Every row gives one point. To make a cloud, some directions were put in groups of two or more. Within a group, all points are equally far from the middle, so they leave a hole (a ring in 2 directions, a hollow ball in 3). The other directions are filled evenly. Then the cloud was stretched, turned, moved and blurred a little. How many holes are there, and how many directions does each take, smallest first?

Cloud:
array([[-0.54, -0.19, -0.49],
       [-0.53,  0.32, -0.73],
       [-0.71,  0.17, -0.53],
       [ 0.10, -0.42, -0.56],
       [ 0.55, -0.15, -0.23],
       [ 0.23,  0.19,  0.28],
       [ 0.05,  0.75, -0.17],
       [ 0.25,  0.66, -0.30],
       [-0.20,  0.81, -0.11],
       [-0.57,  0.32,  0.21],
       [ 0.51, -0.13, -0.07],
       [-0.53, -0.12, -0.62],
       [ 0.42,  0.41,  0.08],
       [-0.30, -0.32, -0.60],
       [-0.28,  0.68,  0.21],
       [ 0.35, -0.06,  0.13],
       [-0.17,  0.58,  0.29],
       [-0.78,  0.25, -0.15],
       [ 0.55,  0.23, -0.57],
       [-0.24, -0.29, -0.73],
       [-0.10,  0.16,  0.35]])
Holes: 1 (3)

Cloud:
array([[-0.25, -0.18,  0.10, -0.54],
       [ 0.54,  0.00, -0.15,  0.61],
       [-0.10, -0.33,  0.37, -0.09],
       [ 0.01,  0.50, -0.06, -0.10],
       [ 0.11, -0.77, -0.41,  0.44],
       [-0.64,  0.14, -0.04,  0.25],
       [ 0.56, -0.16, -0.89,  0.18],
       [-0.25, -0.04, -0.28, -0.89],
       [-0.14, -0.18,  0.45, -0.94],
       [ 0.38,  0.51,  0.71,  0.20],
       [-0.04, -0.45, -0.49, -0.61],
       [-0.22,  0.45, -0.42, -0.44],
       [-0.18, -0.29, -0.28, -0.47],
       [-0.77, -0.22, -0.14, -0.18],
       [ 0.73, -0.13, -0.44,  0.14],
       [ 0.20,  0.17,  0.13, -0.15],
       [ 0.15,  0.70,  0.20,  0.32],
       [-0.37,  0.40, -0.27, -0.29],
       [ 0.66,  0.32,  0.06, -0.58],
       [ 0.18, -0.41, -0.33,  0.10],
       [-0.08,  0.44, -0.17,  0.00],
       [ 0.09,  0.30,  0.01, -0.28],
       [-0.76, -0.32, -0.02, -0.35],
       [-0.03, -0.07, -0.19,  0.31],
       [-0.45, -0.02, -0.33, -0.57],
       [-0.41,  0.28,  0.54,  0.15],
       [ 0.16, -0.34,  0.52, -0.35]])
Holes: 0

Cloud:
array([[ 0.26,  0.47,  0.25, -0.22, -0.85,  0.22,  0.27, -0.04],
       [ 0.82, -0.12,  0.05, -0.02,  0.18, -0.06,  0.22, -0.37],
       [-0.73, -0.31,  0.19, -0.01, -0.18, -0.23, -0.30,  0.18],
       [-0.22, -0.06, -0.23,  0.21, -0.64,  0.37,  0.00, -0.31],
       [-0.28,  0.45,  0.04,  0.20, -0.26, -0.05,  0.68,  0.01],
       [ 0.14,  0.26,  0.32, -0.37,  0.03, -0.32, -0.13,  0.52],
       [-0.05, -0.68,  0.43,  0.52,  0.08, -0.05, -0.21,  0.28],
       [-0.10, -0.26, -0.12, -0.04,  0.28,  0.31, -0.15,  0.46],
       [-0.11, -0.05, -0.38,  0.42, -0.28,  0.09,  0.30,  0.47],
       [ 0.49, -0.34,  0.08,  0.74, -0.30,  0.09,  0.14, -0.15],
       [-0.70,  0.16, -0.27,  0.30, -0.04,  0.06,  0.02,  0.08],
       [ 0.65,  0.17, -0.08, -0.31, -0.39, -0.16, -0.12, -0.28],
       [ 0.32, -0.19,  0.22,  0.06, -0.33, -0.48,  0.36,  0.34],
       [ 0.24,  0.14,  0.32,  0.77, -0.11, -0.23, -0.14, -0.37],
       [ 0.10, -0.52, -0.15, -0.21,  0.44, -0.31,  0.03, -0.62],
       [ 0.39, -0.70,  0.27,  0.15,  0.10, -0.10,  0.02, -0.65],
       [-0.20,  0.26,  0.26, -0.27, -0.73, -0.05,  0.40,  0.52],
       [ 0.14,  0.21,  0.11, -0.09, -0.94,  0.04, -0.19,  0.23],
       [ 0.40,  0.09, -0.15,  0.53, -0.43, -0.16,  0.45,  0.00],
       [ 0.56, -0.06,  0.19,  0.28,  0.13,  0.41,  0.23,  0.12],
       [-0.05, -0.64,  0.37, -0.31,  0.06, -0.27, -0.58, -0.27],
       [-0.15, -0.04, -0.07,  0.55,  0.50,  0.06, -0.13, -0.35],
       [-0.19,  0.18, -0.16, -0.55, -0.30, -0.12,  0.22,  0.54],
       [ 0.32,  0.07,  0.60,  0.55, -0.34, -0.10, -0.23, -0.38],
       [ 0.16,  0.32,  0.23, -0.73, -0.20,  0.06, -0.02, -0.22],
       [ 0.05, -0.52,  0.16,  0.54,  0.44, -0.23,  0.05,  0.19],
       [ 0.18, -0.50,  0.53,  0.07,  0.29, -0.26,  0.31, -0.29],
       [ 0.33, -0.27,  0.64,  0.23, -0.63, -0.34, -0.12, -0.49],
       [-0.61, -0.33,  0.01,  0.48,  0.15, -0.09, -0.15,  0.14],
       [-0.31,  0.54,  0.10, -0.38,  0.09, -0.07,  0.05,  0.33],
       [ 0.13, -0.24, -0.46, -0.20,  0.01,  0.18,  0.28, -0.50],
       [-0.22, -0.34,  0.45, -0.18, -0.15, -0.42, -0.53,  0.27],
       [ 0.01, -0.21,  0.31,  0.02, -0.90, -0.08, -0.42, -0.17],
       [ 0.03,  0.19,  0.17, -0.35, -0.54, -0.51,  0.09,  0.49],
       [ 0.03, -0.10,  0.53, -0.08, -0.67,  0.13, -0.25,  0.37],
       [ 0.02,  0.51, -0.15,  0.04, -0.17, -0.49, -0.03,  0.21],
       [-0.19, -0.17,  0.64, -0.28, -0.61,  0.03,  0.17,  0.25],
       [-0.46, -0.25, -0.38,  0.49,  0.25, -0.14, -0.09, -0.38],
       [ 0.42, -0.20, -0.32, -0.28,  0.54, -0.23, -0.02, -0.06],
       [-0.14, -0.21,  0.19,  0.12,  0.26, -0.01, -0.53, -0.52],
       [ 0.06,  0.62,  0.30,  0.02, -0.46, -0.40,  0.24,  0.41],
       [ 0.39, -0.05, -0.24,  0.27, -0.61, -0.03, -0.19,  0.15],
       [-0.01,  0.12, -0.33,  0.11, -0.30, -0.31, -0.52, -0.07],
       [ 0.14,  0.47, -0.09,  0.15,  0.03, -0.34, -0.34, -0.32],
       [ 0.20, -0.15,  0.38, -0.47, -0.35,  0.01,  0.51,  0.24],
       [ 0.16, -0.01, -0.70, -0.28,  0.15, -0.02,  0.14, -0.14],
       [ 0.14, -0.03, -0.05,  0.37,  0.18, -0.51,  0.14,  0.22],
       [-0.40,  0.21, -0.23,  0.21, -0.41, -0.12, -0.45,  0.14],
       [ 0.33,  0.02,  0.50,  0.30, -0.24,  0.29, -0.06,  0.41],
       [ 0.17,  0.20,  0.32, -0.62, -0.63,  0.02,  0.01, -0.34],
       [ 0.04,  0.34,  0.18,  0.25, -0.42,  0.23,  0.42,  0.59],
       [-0.30, -0.23,  0.43, -0.31,  0.13, -0.26, -0.56, -0.05],
       [-0.13, -0.41,  0.45,  0.64, -0.03,  0.04,  0.30, -0.11],
       [-0.26, -0.01,  0.10, -0.23, -0.47, -0.02, -0.01, -0.75],
       [-0.17,  0.31,  0.10,  0.10, -0.41,  0.18, -0.25, -0.54],
       [-0.06,  0.74, -0.27,  0.06, -0.45,  0.00,  0.50, -0.19],
       [ 0.42, -0.08, -0.20, -0.34,  0.08,  0.26, -0.07,  0.32],
       [ 0.14, -0.73,  0.18,  0.08,  0.60, -0.29, -0.34, -0.34],
       [-0.75, -0.04, -0.04,  0.02, -0.39, -0.25,  0.25,  0.04],
       [ 0.05, -0.29,  0.07,  0.36,  0.48, -0.43,  0.24, -0.02],
       [-0.21, -0.41, -0.55,  0.57, -0.13, -0.18, -0.14, -0.09],
       [ 0.06, -0.74, -0.17,  0.04,  0.58, -0.17,  0.00,  0.09],
       [-0.21,  0.49,  0.20,  0.32, -0.51,  0.11, -0.13, -0.44],
       [ 0.08,  0.44,  0.24,  0.64, -0.52,  0.17,  0.10,  0.16],
       [-0.23,  0.46,  0.58, -0.24, -0.03, -0.40, -0.17, -0.35],
       [ 0.50, -0.30, -0.04,  0.51, -0.42,  0.23, -0.09, -0.02],
       [ 0.17,  0.38, -0.30,  0.23,  0.27,  0.00, -0.18, -0.27],
       [-0.40, -0.10, -0.03,  0.35, -0.73,  0.05,  0.36, -0.31],
       [ 0.06,  0.04,  0.57, -0.16,  0.16, -0.39, -0.42,  0.23],
       [-0.12,  0.08,  0.29, -0.48, -0.18, -0.07, -0.34,  0.48],
       [ 0.35, -0.82, -0.17, -0.14, -0.22, -0.36, -0.15, -0.24],
       [ 0.59,  0.43,  0.44,  0.05, -0.22,  0.20,  0.28,  0.19],
       [ 0.63, -0.01, -0.05, -0.09,  0.44, -0.05,  0.29, -0.36],
       [ 0.64,  0.26,  0.31, -0.05,  0.29,  0.10,  0.18,  0.15],
       [ 0.34, -0.09,  0.17, -0.21, -0.22, -0.36,  0.35,  0.51],
       [ 0.23, -0.20,  0.93,  0.19, -0.46, -0.32, -0.14, -0.10],
       [ 0.13, -0.60,  0.22,  0.31,  0.59,  0.00, -0.22, -0.41],
       [ 0.16, -0.09, -0.16,  0.28, -0.06,  0.44, -0.09, -0.42],
       [-0.27, -0.15,  0.15,  0.46,  0.34, -0.38, -0.44, -0.31],
       [-0.47,  0.06,  0.41,  0.22, -0.52, -0.44,  0.32, -0.27],
       [-0.09, -0.04,  0.10, -0.63,  0.12, -0.60,  0.08,  0.05],
       [-0.70,  0.09,  0.06,  0.00, -0.83, -0.18, -0.11,  0.06],
       [-0.38, -0.46, -0.48, -0.18, -0.21,  0.22,  0.02,  0.10],
       [ 0.51, -0.14,  0.58,  0.33, -0.11, -0.43,  0.09,  0.20],
       [ 0.32,  0.10,  0.02,  0.68, -0.25,  0.03,  0.39,  0.26],
       [-0.30,  0.09,  0.21, -0.19, -0.79, -0.29,  0.47,  0.23],
       [ 0.22,  0.52,  0.71, -0.19, -0.59, -0.26,  0.38, -0.27],
       [ 0.03,  0.10,  0.06, -0.21, -0.76,  0.37, -0.07,  0.02],
       [ 0.27, -0.47,  0.23,  0.65, -0.12,  0.26,  0.11, -0.36]])
Holes: 2 (4, 4)
